Each row is a point. To make a cloud, some directions were put in groups of two or more. Within a group, all points are equally far from the middle, so they leave a hole (a ring in 2 directions, a hollow ball in 3). The other directions are filled evenly. Then the cloud was stretched, turned, moved and blurred a little. Count the holes, and give their numbers of directions, smallest first.

Cloud:
[[-0.14 -0.21  0.20]
 [-0.78  0.15  0.37]
 [-0.17 -0.13 -0.18]
 [-0.27  0.61  0.54]
 [-0.39  0.03  0.79]
 [-0.16 -0.01  0.13]
 [-0.41 -0.02 -0.12]
 [-0.41 -0.12  0.73]
 [-0.26 -0.32 -0.23]
 [-0.17  0.27 -0.18]
 [-0.21 -0.15 -0.23]
 [-0.37  0.61  0.46]
 [-0.40 -0.08  0.03]
 [-0.10  0.03 -0.11]
 [ 0.01 -0.30  0.27]
 [-0.18  0.32  0.41]
 [-0.68  0.25  0.42]
 [-0.13 -0.51  0.12]
 [-0.10  0.16  0.53]]
Holes: 0

Cloud, 30 rows:
[[-0.37  0.45 -0.06  0.29]
 [ 0.39  0.23 -0.13  0.24]
 [-0.49  0.22  0.09  0.69]
 [ 0.43  0.22  0.08  0.19]
 [-0.37 -0.22 -0.28 -0.18]
 [-0.01 -0.25 -0.41  0.09]
 [ 0.38 -0.05 -0.19  0.18]
 [-0.48  0.23 -0.17 -0.17]
 [-0.34  0.24  0.37  0.01]
 [-0.69 -0.17  0.25  0.40]
 [-0.48 -0.12 -0.07 -0.31]
 [-0.60 -0.04 -0.04 -0.18]
 [-0.33 -0.43  0.22  0.60]
 [ 0.26 -0.26 -0.08  0.20]
 [-0.11 -0.46 -0.27  0.65]
 [ 0.15 -0.36 -0.09  0.20]
 [-0.49 -0.14  0.24  0.76]
 [ 0.01 -0.03 -0.55  0.32]
 [ 0.06  0.46 -0.24  0.34]
 [-0.67  0.11 -0.62  0.44]
 [-0.23  0.38 -0.39 -0.02]
 [ 0.15 -0.40 -0.01  0.05]
 [ 0.03 -0.10 -0.53  0.43]
 [-0.12  0.54 -0.16 -0.02]
 [ 0.40 -0.01  0.01  0.25]
 [ 0.04 -0.31  0.03  0.62]
 [-0.02 -0.44 -0.21  0.41]
 [-0.21  0.13  0.22  0.62]
 [-0.07 -0.40 -0.09  0.75]
 [-0.23 -0.53 -0.34  0.71]]
Holes: 1 (3)

Cloud:
[[-0.26 -0.32  0.42 -0.45  0.00  0.60]
 [-0.07  0.06  0.60 -0.44 -0.47 -0.11]
 [-0.39 -0.29  0.58 -0.42  0.37  0.39]
 [-0.04 -0.46  0.70  0.17  0.13 -0.47]
 [-0.12  0.30  0.02  0.10 -0.34 -0.47]
 [-0.18 -0.27 -0.09  0.45 -0.20 -0.03]
 [-0.51  0.12  0.07 -0.54 -0.28 -0.31]
 [ 0.29  0.56  0.17  0.06  0.02 -0.05]
 [ 0.28 -0.41  0.07  0.45  0.18 -0.07]
 [ 0.57 -0.12  0.43 -0.39  0.19  0.08]
 [-0.41 -0.46  0.32 -0.26 -0.30 -0.58]
 [-0.57 -0.55  0.59 -0.24  0.49  0.13]
 [-0.70 -0.78 -0.03 -0.40  0.09 -0.12]
 [-0.24 -0.10 -0.32 -0.60  0.04 -0.31]
 [ 0.44  0.22  0.30  0.26  0.12  0.23]
 [ 0.14  0.05 -0.34 -0.31  0.35  0.05]
 [ 0.52 -0.26  0.09  0.01  0.39  0.18]
 [-0.15 -0.28 -0.05  0.31 -0.12  0.41]
 [ 0.09  0.17 -0.05  0.11  0.37  0.32]
 [-0.54  0.02  0.27 -0.47  0.37  0.23]
 [-0.03  0.08  0.67 -0.05 -0.53 -0.06]
 [-0.35  0.13  0.06  0.05  0.47  0.06]
 [-0.08  0.36  0.60  0.01 -0.19 -0.37]
 [ 0.28 -0.24  0.02 -0.62 -0.24  0.31]
 [-0.21 -0.28  0.68  0.18  0.20 -0.49]
 [-0.18  0.30 -0.17 -0.58  0.03  0.18]
 [-0.01 -0.73 -0.03 -0.31 -0.34  0.01]
 [-0.70 -0.36  0.64  0.05 -0.12 -0.02]
 [-0.35 -0.28 -0.22  0.04  0.01  0.42]
 [ 0.21 -0.28 -0.08  0.28  0.39  0.21]
 [-0.65 -0.22  0.07 -0.72  0.17 -0.15]
 [-0.58 -0.65  0.14 -0.72  0.15 -0.18]
 [-0.33 -0.48 -0.08  0.12 -0.32 -0.38]
 [-0.03 -0.64 -0.21 -0.44 -0.14  0.27]
 [ 0.34  0.41  0.22  0.23  0.10  0.12]
 [-0.05 -0.32  0.61 -0.53 -0.34 -0.27]
 [ 0.00  0.21  0.02  0.30  0.30  0.19]
 [ 0.35 -0.42  0.28 -0.46  0.02 -0.41]
 [-0.11  0.07 -0.10 -0.07 -0.27 -0.60]
 [ 0.22 -0.08 -0.10  0.08 -0.08 -0.54]
 [-0.07 -0.44  0.31 -0.55 -0.15  0.53]
 [ 0.57  0.07  0.19 -0.41 -0.30  0.05]
 [ 0.33  0.07  0.67 -0.22 -0.36 -0.14]
 [-0.79 -0.20  0.00 -0.18  0.13  0.18]
 [ 0.31 -0.61  0.32  0.33  0.27  0.04]
 [ 0.12  0.10  0.03 -0.60 -0.28  0.37]
 [-0.50 -0.04 -0.14 -0.19 -0.29  0.26]
 [-0.38 -0.35 -0.31 -0.59  0.30 -0.11]
 [-0.58 -0.18  0.07 -0.04 -0.37 -0.44]
 [-0.41 -0.48  0.05 -0.50 -0.21 -0.51]
 [ 0.14 -0.17 -0.11  0.25 -0.41 -0.24]
 [ 0.49  0.18  0.61  0.08 -0.20 -0.01]
 [-0.12 -0.44  0.36 -0.52 -0.15  0.54]]
Holes: 2 (3, 3)

Cloud, 86 rows:
[[-0.15  0.17 -0.24  0.16  0.54  0.55 -0.53 -0.11]
 [-0.06 -0.53  0.27 -0.30  0.39 -0.16 -0.63 -0.68]
 [ 0.01  0.30  0.42 -0.45  0.04  0.50 -0.04  0.61]
 [ 0.17 -0.32  0.26 -0.17  0.57 -0.30 -0.29 -0.85]
 [ 0.29 -0.58  0.37  0.14  0.20  0.29  0.06 -0.48]
 [ 0.40 -0.60  0.33  0.27 -0.23 -0.18 -0.17 -0.28]
 [ 0.19 -0.47  0.58  0.06  0.34 -0.15 -0.46  0.20]
 [ 0.38  0.09  0.62  0.23  0.22 -0.63 -0.01 -0.20]
 [ 0.37  0.14  0.40 -0.28 -0.01  0.50 -0.41  0.19]
 [-0.09 -0.23  0.10 -0.09 -0.50  0.07 -0.37 -0.44]
 [ 0.60  0.30  0.19  0.16 -0.01  0.25 -0.08  0.00]
 [ 0.14 -0.01  0.35  0.05 -0.18  0.08 -0.75  0.22]
 [-0.45  0.45 -0.08 -0.20  0.62  0.34  0.01  0.53]
 [-0.47  0.00  0.38  0.53  0.38  0.35 -0.38 -0.15]
 [-0.45 -0.33 -0.08  0.12  0.18  0.51 -0.52 -0.20]
 [-0.06  0.52  0.24  0.52  0.08  0.03 -0.17  0.04]
 [-0.26 -0.29 -0.55  0.08  0.65 -0.19 -0.15 -0.19]
 [ 0.81  0.07 -0.38 -0.06  0.80 -0.07  0.05  0.03]
 [-0.57 -0.13 -0.22 -0.02  0.51 -0.15  0.20  0.03]
 [-0.10 -0.11  0.25 -0.18  0.13  0.14  0.33 -0.72]
 [ 0.05 -0.19  0.49 -0.35  0.57 -0.45 -0.34 -0.56]
 [ 0.23  0.59 -0.19 -0.13  0.00 -0.11  0.58 -0.14]
 [ 0.17  0.10  0.76 -0.28  0.27  0.30 -0.52  0.10]
 [-0.18 -0.22 -0.21  0.35  0.62  0.40 -0.23 -0.35]
 [ 0.59  0.17 -0.01  0.20 -0.17  0.30  0.26 -0.05]
 [-0.04 -0.41  0.28 -0.11  0.10  0.13  0.09 -0.85]
 [ 0.47 -0.02  0.42 -0.22  0.35 -0.25  0.26  0.49]
 [-0.58  0.49 -0.02  0.01  0.25 -0.18 -0.55 -0.20]
 [ 0.47 -0.30  0.60  0.03  0.51  0.12 -0.21 -0.04]
 [ 0.30 -0.14 -0.20 -0.27  0.02 -0.30 -0.47 -0.04]
 [ 0.01 -0.73  0.54  0.26  0.05  0.05 -0.23  0.04]
 [ 0.25 -0.46  0.02  0.00  0.29  0.07  0.35 -0.60]
 [-0.26 -0.10  0.00  0.36  0.55  0.34  0.21  0.43]
 [ 0.40 -0.36  0.40  0.06  0.43  0.32 -0.15 -0.33]
 [-0.34  0.00 -0.04  0.35  0.32  0.54 -0.55 -0.17]
 [-0.33  0.32 -0.23 -0.57 -0.09  0.15  0.03  0.20]
 [ 0.06  0.02 -0.63 -0.06  0.41 -0.32 -0.50  0.10]
 [ 0.13 -0.23  0.17 -0.32  0.21 -0.27  0.61 -0.03]
 [-0.11  0.09  0.54  0.09 -0.14 -0.43 -0.63  0.20]
 [ 0.06  0.09 -0.16  0.33  0.47 -0.72 -0.13 -0.64]
 [-0.23  0.14 -0.57 -0.03 -0.08  0.19 -0.24  0.03]
 [ 0.01 -0.33  0.57 -0.18  0.37 -0.61 -0.23 -0.42]
 [ 0.48 -0.13  0.39 -0.19  0.48  0.46  0.21  0.30]
 [ 0.09 -0.59  0.22  0.30  0.21 -0.03  0.12 -0.96]
 [ 0.29  0.49 -0.22 -0.09  0.24 -0.22 -0.16 -0.52]
 [ 0.58 -0.16  0.47 -0.10  0.52  0.05  0.10  0.33]
 [-0.22  0.58 -0.22  0.05  0.23 -0.30 -0.08  0.44]
 [ 0.21  0.01 -0.05 -0.08 -0.11  0.16 -0.52  0.39]
 [ 0.06  0.17  0.24  0.76 -0.16  0.16 -0.18 -0.28]
 [-0.08 -0.29  0.28 -0.18  0.12  0.64 -0.22  0.30]
 [ 0.24 -0.49  0.55  0.12  0.07  0.47  0.29 -0.04]
 [ 0.22  0.05 -0.30  0.35  0.05 -0.30  0.21 -0.59]
 [-0.20 -0.12 -0.19 -0.13  0.29 -0.65 -0.23  0.02]
 [-0.13  0.08  0.54  0.01 -0.11  0.18 -0.81  0.20]
 [ 0.14 -0.10  0.66 -0.19  0.18  0.38 -0.74 -0.03]
 [-0.06  0.24  0.34 -0.11 -0.37 -0.04  0.31 -0.53]
 [-0.17 -0.67  0.11  0.11  0.33  0.15 -0.54 -0.11]
 [ 0.33  0.22 -0.39  0.40  0.11  0.13  0.06 -0.10]
 [-0.07  0.56  0.26  0.44 -0.04  0.09  0.18  0.02]
 [-0.20  0.13  0.05 -0.02  0.10  0.25  0.41 -0.73]
 [-0.27  0.38 -0.07  0.04  0.22  0.10  0.05 -0.67]
 [ 0.28 -0.06  0.15  0.15  0.07 -0.68  0.01 -0.75]
 [ 0.18  0.02 -0.05 -0.56  0.10  0.45 -0.38 -0.05]
 [ 0.55 -0.05 -0.15 -0.11  0.29 -0.42  0.16 -0.39]
 [ 0.15  0.14 -0.30 -0.27  0.80  0.07  0.38 -0.34]
 [-0.46  0.11 -0.60 -0.05  0.34  0.52  0.23 -0.20]
 [ 0.01  0.20 -0.24 -0.02  0.18  0.49  0.24 -0.55]
 [ 0.21  0.44  0.64 -0.31 -0.02 -0.25 -0.42  0.07]
 [-0.13 -0.21 -0.30  0.22  0.58  0.51  0.16  0.50]
 [ 0.13  0.45  0.54 -0.48  0.09  0.21 -0.02  0.25]
 [ 0.49 -0.12 -0.22  0.20 -0.04 -0.14  0.45 -0.39]
 [ 0.21 -0.19 -0.27  0.59  0.47 -0.13 -0.18 -0.18]
 [ 0.53 -0.11 -0.23 -0.17  0.53 -0.27  0.30 -0.32]
 [-0.32 -0.45 -0.10 -0.12  0.02 -0.30  0.42  0.01]
 [ 0.01  0.01  0.62 -0.19  0.23  0.19  0.42 -0.05]
 [ 0.67  0.05  0.39 -0.13  0.40 -0.17  0.21  0.51]
 [ 0.08 -0.53  0.37  0.08 -0.06  0.51  0.10 -0.60]
 [ 0.40  0.15  0.13 -0.37  0.10  0.18 -0.58 -0.42]
 [ 0.04 -0.18 -0.20 -0.03  0.05 -0.37 -0.85 -0.19]
 [-0.12 -0.59  0.18  0.02  0.22  0.41 -0.26  0.12]
 [ 0.44  0.11  0.22 -0.34  0.12  0.61 -0.22  0.01]
 [ 0.07  0.31 -0.21  0.36  0.41 -0.09  0.52  0.64]
 [-0.18  0.51 -0.02 -0.28 -0.02  0.00 -0.03  0.71]
 [ 0.50  0.71 -0.06  0.06  0.65 -0.31  0.17  0.48]
 [-0.06 -0.28  0.93  0.13 -0.19  0.40 -0.34 -0.26]
 [ 0.28 -0.39  0.54  0.19 -0.05 -0.21 -0.14  0.28]]
Holes: 3 (2, 2, 2)

Cloud:
[[ 0.59  0.30  0.14  0.07 -0.33  0.40 -0.36 -0.31 -0.23]
 [-1.02 -0.03  0.10  0.10 -0.09  0.51  0.26  0.32  0.23]
 [ 0.27  0.03  0.20  0.05 -0.53  0.19  0.50 -0.25 -0.28]
 [-0.49  0.04 -0.37  0.47  0.01 -0.38 -0.03 -0.38  0.27]
 [ 0.33  0.10 -0.39 -0.29 -0.42  0.00  0.30 -0.37 -0.23]
 [ 0.06  0.12 -0.72 -0.09  0.21  0.23  0.31  0.18 -0.80]
 [ 0.02  0.02  0.00 -0.26  0.48  0.01  0.70 -0.07  0.38]
 [ 0.18  0.10 -0.16  0.55 -0.01  0.46  0.26  0.10  0.39]
 [ 0.22  0.37 -0.48  0.32 -0.47 -0.40  0.14  0.35  0.09]
 [-0.49 -0.28 -0.07 -0.51  0.68  0.21 -0.25  0.19 -0.08]
 [ 0.17  0.23  0.11  0.47 -0.61 -0.25  0.61  0.13  0.02]
 [ 0.04 -0.17 -0.05 -0.55  0.21  0.13  0.20  0.10  0.39]
 [-0.23  0.38 -0.46  0.02 -0.63  0.63  0.26 -0.11 -0.02]
 [-0.63 -0.21 -0.55  0.30 -0.52 -0.10 -0.48  0.21 -0.04]
 [ 0.76  0.20  0.00 -0.17 -0.52  0.25  0.32  0.04 -0.08]
 [ 0.09  0.05 -0.30  0.24  0.13 -0.25 -0.42 -0.01 -0.69]
 [-0.43 -0.01 -0.06 -0.28 -0.07  0.15  0.21 -0.39 -0.51]
 [-0.39 -0.35  0.15  0.61  0.31 -0.04  0.55  0.00  0.04]
 [-0.04  0.23 -0.72 -0.27 -0.38  0.39  0.09 -0.20 -0.05]
 [-0.66 -0.08 -0.30 -0.38  0.72  0.35  0.56  0.00 -0.22]
 [ 0.42  0.06 -0.42  0.21  0.33 -0.26 -0.17  0.00 -0.64]
 [-0.58 -0.21 -0.07  0.08  0.18 -0.23 -0.46  0.27  0.37]
 [-0.09 -0.09 -0.05  0.19  0.37 -0.17  0.54  0.20  0.59]
 [ 0.31 -0.02  0.27 -0.17  0.22  0.78  0.19  0.33  0.23]
 [ 0.03 -0.32  0.41  0.53  0.04 -0.14  0.26  0.07 -0.28]
 [ 0.10 -0.48  0.48  0.02  0.62  0.02 -0.20 -0.14  0.02]
 [ 0.02 -0.13 -0.06  0.11 -0.01  0.37  0.09 -0.60 -0.55]
 [ 0.80  0.15 -0.33 -0.01  0.07 -0.13  0.26  0.32 -0.11]
 [-0.75 -0.54 -0.13 -0.09  0.41  0.36 -0.57  0.06 -0.18]
 [ 0.17  0.03 -0.77  0.38  0.30  0.11  0.49 -0.38 -0.09]
 [-0.55 -0.19 -0.43 -0.39  0.39  0.20 -0.29 -0.05  0.21]
 [ 0.37  0.44 -0.05 -0.21 -0.51  0.34 -0.32 -0.23 -0.04]
 [-0.26 -0.40 -0.80 -0.12 -0.16 -0.22 -0.09  0.05 -0.25]
 [-0.64  0.08 -0.42  0.49 -0.17 -0.25 -0.17 -0.31  0.16]
 [ 0.09 -0.50 -0.30  0.34  0.56 -0.02 -0.07 -0.32  0.31]
 [-0.57 -0.46 -0.26 -0.30 -0.28  0.26 -0.56  0.08 -0.25]
 [ 0.00 -0.13 -0.44  0.71  0.25 -0.03 -0.17 -0.36 -0.39]
 [-0.38  0.14 -0.17  0.29  0.05  0.03 -0.09  0.46  0.51]
 [ 0.46 -0.15 -0.72  0.17 -0.32 -0.30 -0.14 -0.34  0.07]
 [-0.32 -0.52 -0.30 -0.07  0.89  0.00  0.34 -0.34 -0.33]
 [ 0.31 -0.27  0.38 -0.32  0.04  0.36 -0.45  0.10  0.12]
 [ 0.05 -0.32 -0.26  0.19 -0.24  0.68 -0.45 -0.39 -0.40]
 [-0.08  0.17 -0.34 -0.06  0.05 -0.41  0.26  0.57 -0.07]
 [ 0.26 -0.22  0.34  0.17 -0.06 -0.63 -0.20  0.11  0.08]
 [ 0.17  0.19  0.08 -0.43 -0.46  0.54 -0.24  0.31  0.05]
 [-0.78  0.14  0.38  0.00  0.27  0.63 -0.23 -0.03 -0.29]
 [-0.74 -0.01 -0.45  0.39  0.64  0.05  0.62  0.07 -0.25]
 [-0.53 -0.31  0.39  0.23 -0.06 -0.02  0.12 -0.39  0.24]
 [-0.73 -0.75 -0.08 -0.15  0.46  0.12 -0.15 -0.07 -0.22]
 [ 0.28 -0.01  0.34  0.07 -0.56  0.34  0.23  0.39  0.30]
 [-0.28 -0.26 -0.62  0.37 -0.11 -0.06 -0.43  0.26 -0.54]
 [-0.01 -0.07 -0.36  0.20  0.02 -0.13 -0.67  0.33 -0.03]
 [-0.01 -0.41 -0.25 -0.27 -0.25  0.86  0.19 -0.11  0.07]
 [-0.55 -0.20  0.02  0.21 -0.02 -0.19 -0.06 -0.59  0.06]
 [ 0.32  0.24 -0.65  0.40 -0.01 -0.28  0.49 -0.31  0.07]
 [-0.28  0.56  0.46  0.08 -0.30  0.24  0.08 -0.15  0.09]
 [-0.03  0.28  0.12  0.56  0.46  0.48  0.56  0.11 -0.24]
 [-0.87  0.44  0.11  0.23  0.10  0.64  0.19  0.20 -0.24]
 [ 0.47 -0.24 -0.17  0.00 -0.47  0.70 -0.19 -0.30 -0.23]
 [ 0.14  0.08 -0.62  0.69  0.08 -0.05  0.28  0.17 -0.60]
 [ 0.52  0.34 -0.31 -0.07  0.26  0.08 -0.24 -0.15 -0.50]
 [ 0.05 -0.32 -0.14 -0.08  1.16  0.18  0.39 -0.04 -0.27]
 [-0.21  0.28 -0.77 -0.22 -0.28  0.46  0.08  0.10  0.00]
 [-0.40  0.03 -0.68  0.07  0.14  0.16 -0.17  0.55 -0.02]
 [-0.12 -0.28  0.18  0.38  0.16  0.19  0.65  0.22  0.39]
 [-0.11 -0.47  0.33  0.16 -0.11  0.66 -0.23  0.33 -0.27]
 [-0.29  0.16 -0.16  0.36  0.45 -0.02 -0.18  0.31  0.39]
 [-0.14 -0.17  0.44  0.20  0.33 -0.36 -0.25  0.32 -0.21]
 [-0.14  0.01  0.02  0.74 -0.13  0.27  0.01 -0.28 -0.42]
 [ 0.14  0.25  0.00  0.32  0.52 -0.67  0.17 -0.08  0.12]
 [-0.52 -0.35 -0.14  0.66  0.41 -0.03  0.20 -0.27 -0.08]
 [-0.03  0.05  0.49 -0.25 -0.12  0.64 -0.15  0.15  0.41]
 [-0.60  0.03 -0.04 -0.48  0.39  0.20  0.25 -0.26 -0.25]
 [-0.14  0.09  0.38  0.47  0.55 -0.30  0.20  0.39  0.17]
 [ 0.15  0.04  0.13  0.36 -0.31  0.42  0.01 -0.18 -0.68]
 [-0.96 -0.34 -0.45  0.33  0.05  0.14 -0.05  0.29  0.19]
 [ 0.32 -0.01 -0.18  0.49 -0.42 -0.32 -0.19  0.35  0.29]
 [ 0.27 -0.35 -0.01 -0.11 -0.33 -0.45  0.03 -0.36 -0.11]
 [-0.18  0.19 -0.20 -0.30  0.62 -0.07  0.44  0.42 -0.42]
 [ 0.31 -0.33 -0.12  0.35 -0.64 -0.17 -0.18 -0.37 -0.26]
 [-0.65 -0.12 -0.53 -0.23  0.57  0.14  0.09 -0.35 -0.02]
 [-0.01 -0.19 -0.30  0.55  0.23  0.25 -0.59 -0.24 -0.26]
 [ 0.15  0.43  0.46  0.43 -0.34 -0.02 -0.06  0.26 -0.38]
 [ 0.42 -0.14 -0.31  0.68 -0.06 -0.43  0.02 -0.23 -0.36]
 [-0.21  0.50 -0.64  0.09  0.29 -0.09 -0.02 -0.03 -0.06]
 [-0.45  0.62  0.40  0.32 -0.25  0.15 -0.11  0.04 -0.06]
 [ 0.19 -0.19 -0.24  0.02  0.48 -0.20 -0.14  0.51 -0.09]
 [-0.16 -0.33 -0.39  0.17 -0.07 -0.17 -0.09 -0.36 -0.70]
 [ 0.19  0.53  0.49  0.20 -0.50  0.07  0.01  0.26 -0.29]
 [ 0.14 -0.12  0.38 -0.57 -0.03  0.07 -0.06  0.12  0.15]
 [ 0.12  0.22 -0.28 -0.02  0.01  0.12  0.12  0.71  0.11]
 [-0.28 -0.03 -0.14  0.34 -0.23 -0.06 -0.62  0.50  0.03]
 [ 0.44 -0.16 -0.09 -0.28  0.28  0.77 -0.27  0.07 -0.07]
 [-0.02 -0.62 -0.27 -0.03  0.58 -0.30  0.40 -0.25 -0.32]
 [-0.02  0.16  0.48  0.25 -0.04  0.42  0.44 -0.23  0.28]]
Holes: 3 (3, 3, 3)
